Each row of a before or after table is a point. The points were changed in one or more steps. Then noise was added and the rows were shuffled. The steps act on how far a point lies along the listed directions, d1 being the first. Name the steps. A step turns or swaps two directions, mirrors them in a line or flattens them onto one, adds a multiple of one to another, or multiplies one. Angles are multiples of 10 degrees, from the lower direction toward the higher: turns from -170 to 170, lines from 10 to 170 but not 90. Use the fewest steps. Two steps may share a direction if one is a turn and the other turns, adds or multiplies; they go together, in the order done. Otherwise the lowest direction goes first.

Directions:
(1): [  4 -43]
(2): [43  4]
Before (9 x 2)
[[ -3  14]
 [ -6 -55]
 [ 10  12]
 [ 13 -22]
 [-51  55]
 [ 59  21]
 [ -6  -1]
 [ 48 -22]
 [  6  -4]]
After (9 x 2)
[[ 30 -54]
 [ 13 -11]
 [-55  -2]
 [ 17   4]
 [-19 -15]
 [ -4   2]
 [ 43  60]
 [ -3  -8]
 [-15 -52]]
Steps: turn d1 and d2 by -80 degrees

Directions:
(1): [ -5  52 -11  -9  52  13]
(2): [-18  46  18 -18 -39 -34]
Before (12 x 6)
[[  8 -10 -12   5  31  29]
 [  7  14  -2   5  29  16]
 [  8   4 -15   2  60  19]
 [  0 -27 -11   9  19  24]
 [  4   5 -15  -8  17  18]
 [  9 -10   8  -3 -29  -5]
 [ 11 -39 -19  15  28  16]
 [ 13 -25   8   7 -38  -3]
 [  4 -16  -1   5 -13  -7]
 [ -6 -19   7   2 -27  -8]
 [  3  -1  -3  15  29  11]
 [  8 -32  -7  16  25  24]]
After (12 x 6)
[[-12  43   1  -6  25   3]
 [  2 -20  -9   8  20  18]
 [-15  49  13 -20  -9 -31]
 [ -4  28  14  -4 -14 -12]
 [-16  35  -5 -10  18   6]
 [ -9  29  10   3   1 -13]
 [ 16 -17  -7   4  12  19]
 [ 20 -14 -12  11  28  28]
 [-10  42   3 -14   1  -1]
 [-10  44 -11  -9  32  -6]
 [ -5  21  -3 -16 -13  -3]
 [  6  -5  -9   5  17   5]]
Steps: turn d1 and d2 by 110 degrees

Directions:
(1): [-21 -19  28  44  12  36  -6  -5  30  15 -44]
(2): [ 22   6   7   7 -60  -2  -4  55  25  15  -2]
(3): [ -9  56  -8  38   1  14  15   5 -41  35   5]
(4): [ 14   2  18 -10  51 -21 -44  39  -3  31   2]
(5): [ 27  -9 -53   5   6  38 -27  19 -23 -26 -28]
Before (13 x 11)
[[-20  21  -5   7  41   5  -5 -15 -19  18  -4]
 [ 18 -39  -9 -29  38   3 -18 -21   0 -21   1]
 [ -8  12 -18   5  37  16 -10   1 -46   7 -10]
 [  8   6  16  -7 -16 -21   1  38  24  19  10]
 [  0  28  23   1  -3 -42  -1   1 -17  44  23]
 [ 10  40  14  18 -41 -20  24  25   2  19  24]
 [-32  -1  21  -6 -14 -11  25 -55  -5  -4   0]
 [ -2 -27  25 -23  -2 -21 -15  -5  24  -2   9]
 [ 11 -14 -18 -27 -26 -14  -7  23  22 -20  -2]
 [ 31  11 -28 -20 -40  11   1  13 -11  -9  18]
 [ -1  -5  -9   2   8  15  -1 -14 -16  -9  16]
 [  8  32   0   1 -33 -20  13  25  -5  16  27]
 [  8   9 -37  26 -20  40  12  -4 -28 -14  -9]]
After (13 x 11)
[[-13  15 -24  12  23  24   2  -8 -52   3 -11]
 [ 13  36   3   6 -25 -20   9  33 -10  26  28]
 [ -1  13 -45  35 -41  51  28 -19 -32 -19  -7]
 [  9   6  20  -8  -5 -27  -9  44  23  24  11]
 [-21  27  -9  10  44   5  -2 -13 -24  20  -5]
 [ 27  10 -32 -16 -53  16  13   5  -9 -15  18]
 [ 12 -22 -22 -31 -34 -12  -5  18  28 -26  -4]
 [ 17 -49 -10 -31  29   2 -14 -30   7 -34  -1]
 [ 13  49  19  19 -26 -26  14  37  -3  33  25]
 [  4  36  27  -4  17 -46 -15  14 -23  61  25]
 [  2 -36  30 -30   9 -28 -29   3  31  -2   8]
 [ -2  -5 -11   1   1  19   3 -18 -15 -12  17]
 [-28   1  28  -9   2 -19   8 -42  -4   7   1]]
Steps: multiply d3 by 1.3; add -0.7 times d5 to d4

Directions:
(1): [ -1 -51 -34  -7   3 -19 -47  -2 -27 -13 -14  10  17  13]
(2): [  9   1 -42 -34  11  17   0  17  51  10 -11 -19  27 -22]
(3): [-39  -4   9  -9  17  33 -21  18 -30  29  41 -23   9 -14]
(4): [ 38 -27  -3  -7  60   7  28 -13  -5  12  25  12 -12  12]
Before (9 x 14)
[[-36  -3  15  14 -19   0 -16   8 -37  12  24 -12   8  -2]
 [-17   6   4  30 -43 -36 -34  11 -23 -26 -18  -4   1  11]
 [ -6   4   9   5  -2 -13  -8   2 -19 -11 -24  -3   3  12]
 [-16 -12  -4 -15  49  15 -17   1 -27  33  51   3  11 -14]
 [  2 -23  13  -2 -21 -24 -22 -14 -35 -13   0   7  -7  14]
 [-11  16   4 -21  18  42  20  25  34  26  16 -22  24 -24]
 [-20  16 -27 -33  17  41   2  29  41  20  -4 -39  32 -39]
 [  0 -12 -11   3 -21 -16 -22  13 -28   6 -13   1  16  17]
 [  8  55  -2 -31  -1  30  27  19  60   8  -1 -24   8 -37]]
After (9 x 14)
[[ -2  -3  10   7   8 -11  -3  -2 -20  -7 -21  -1   1  15]
 [-34   1  -1 -10  20  12 -32   7 -25  28  38  -1  17 -21]
 [-26 -11  13  11   3   3  -6   5 -39  16  29  -9   5   3]
 [  5 -25  12  -2 -13 -23 -21 -15 -35 -14   3  10  -6  14]
 [-12  17   5 -22  14  44  17  27  33  24  16 -22  24 -26]
 [-13  11 -26 -33  28  41   7  28  41  21  -2 -37  29 -35]
 [ 14  49   2 -31  11  31  32  15  59   8   1 -22   5 -36]
 [  8 -19 -12   1  -8 -14 -14  10 -31   9  -8   5  12  20]
 [  8 -15   3  26   0 -31 -17   3 -26 -17  -3   5  -9  21]]
Steps: multiply d4 by 0
